Rows are points. Each copy is the shape, with its points in the same order, stretched, turned, moved and blurred by noise. Is it also mirrored, or only turned?
In the rows, zero is written as 128.

Shape (7 x 3)
[[175  89  85]
 [144 135 120]
 [124 141 102]
 [185 141  83]
 [186 104 118]
 [125 117 117]
 [ 20 107  92]]
Copy 1 (7 x 3)
[[112 147 167]
 [126 109 153]
 [166 117 138]
 [149 131 191]
 [ 74 132 175]
 [134 127 138]
 [212 132  60]]
Copy 1 is: mirrored
Copy 2 (7 x 3)
[[175 156  90]
 [144 150 125]
 [146 130 122]
 [183 156 131]
 [161 174 105]
 [135 135 107]
 [100  66  86]]
Copy 2 is: mirrored
Copy 3 (7 x 3)
[[ 92 133 174]
 [112 146 126]
 [ 81 138 109]
 [ 94 172 125]
 [129 157 157]
 [103 117 141]
 [ 36  18 130]]
Copy 3 is: mirrored

Shape (12 x 6)
[[147  99  95 152 151 127]
 [134 131 137 112  90  93]
 [144 109 132 123 134 129]
 [155 132 118 139 128 152]
 [124 116 131 157 143 141]
 [150  94 175 153  82  91]
 [150  98 112 150 113  92]
 [ 77 113  99  17 140  90]
 [153 111 105 155  79 215]
 [159 130 124 150  88 130]
 [141 131 100 152 117 157]
 [106 116 101 151 125  93]]
Copy 1 (12 x 6)
[[157 143 133 124 139 124]
 [ 96 142 127 180  97 129]
 [136 140 119 131 108 130]
 [124 157 106 129 143 147]
 [138 152 112 101 132 107]
 [141 206 105 139  92  91]
 [145 164 139 159 123 113]
 [ 78   7 192 192  31 170]
 [111 213 128  75 147 192]
 [114 187 110 147 136 139]
 [117 162 120 120 152 149]
 [117 124 150 153 128  97]]
Copy 1 is: only turned
Copy 2 (12 x 6)
[[121 102  84 180 128 148]
 [146 138 112  90 112 112]
 [114 130 104 142 113 133]
 [102 127  97 137 156 116]
 [129 135 127 160 121 128]
 [178 186 105 103  99 109]
 [156 123  80 141 120 133]
 [ 97  62 130 117  27 205]
 [117 162  77 106 188 174]
 [141 149  89 102 163 108]
 [120 124  97 134 166 133]
 [167 106 118 146 108 143]]
Copy 2 is: mirrored
Copy 3 (12 x 6)
[[ 72 153 127 126 112 154]
 [118  87 178 106 123  90]
 [ 98 128 118 123 108 116]
 [ 94 122 128 143  92 157]
 [105 120  96 140 125 133]
 [ 63  68 142  93 110  40]
 [ 62 109 166 110 126 115]
 [210 188 183 105 140  94]
 [ 78 145 146 236  55 133]
 [ 75  84 166 138  88 122]
 [ 92 124 147 170 104 158]
 [110 109 157 118 166 120]]
Copy 3 is: mirrored
Copy 4 (12 x 6)
[[108  81 110 107 138  95]
 [118 154 140 163 113 116]
 [122 133 113 136 130 115]
 [ 94 141 103 108 136 120]
 [101 112 116 117 163 112]
 [118 163 124 184 131  42]
 [104 107 130 145 121  73]
 [163  89 151 170 113 212]
 [ 40 147  50 158 144 143]
 [ 84 157 110 144 123  98]
 [ 76 121 110 115 139 124]
 [103  85 158 134 152 109]]
Copy 4 is: only turned
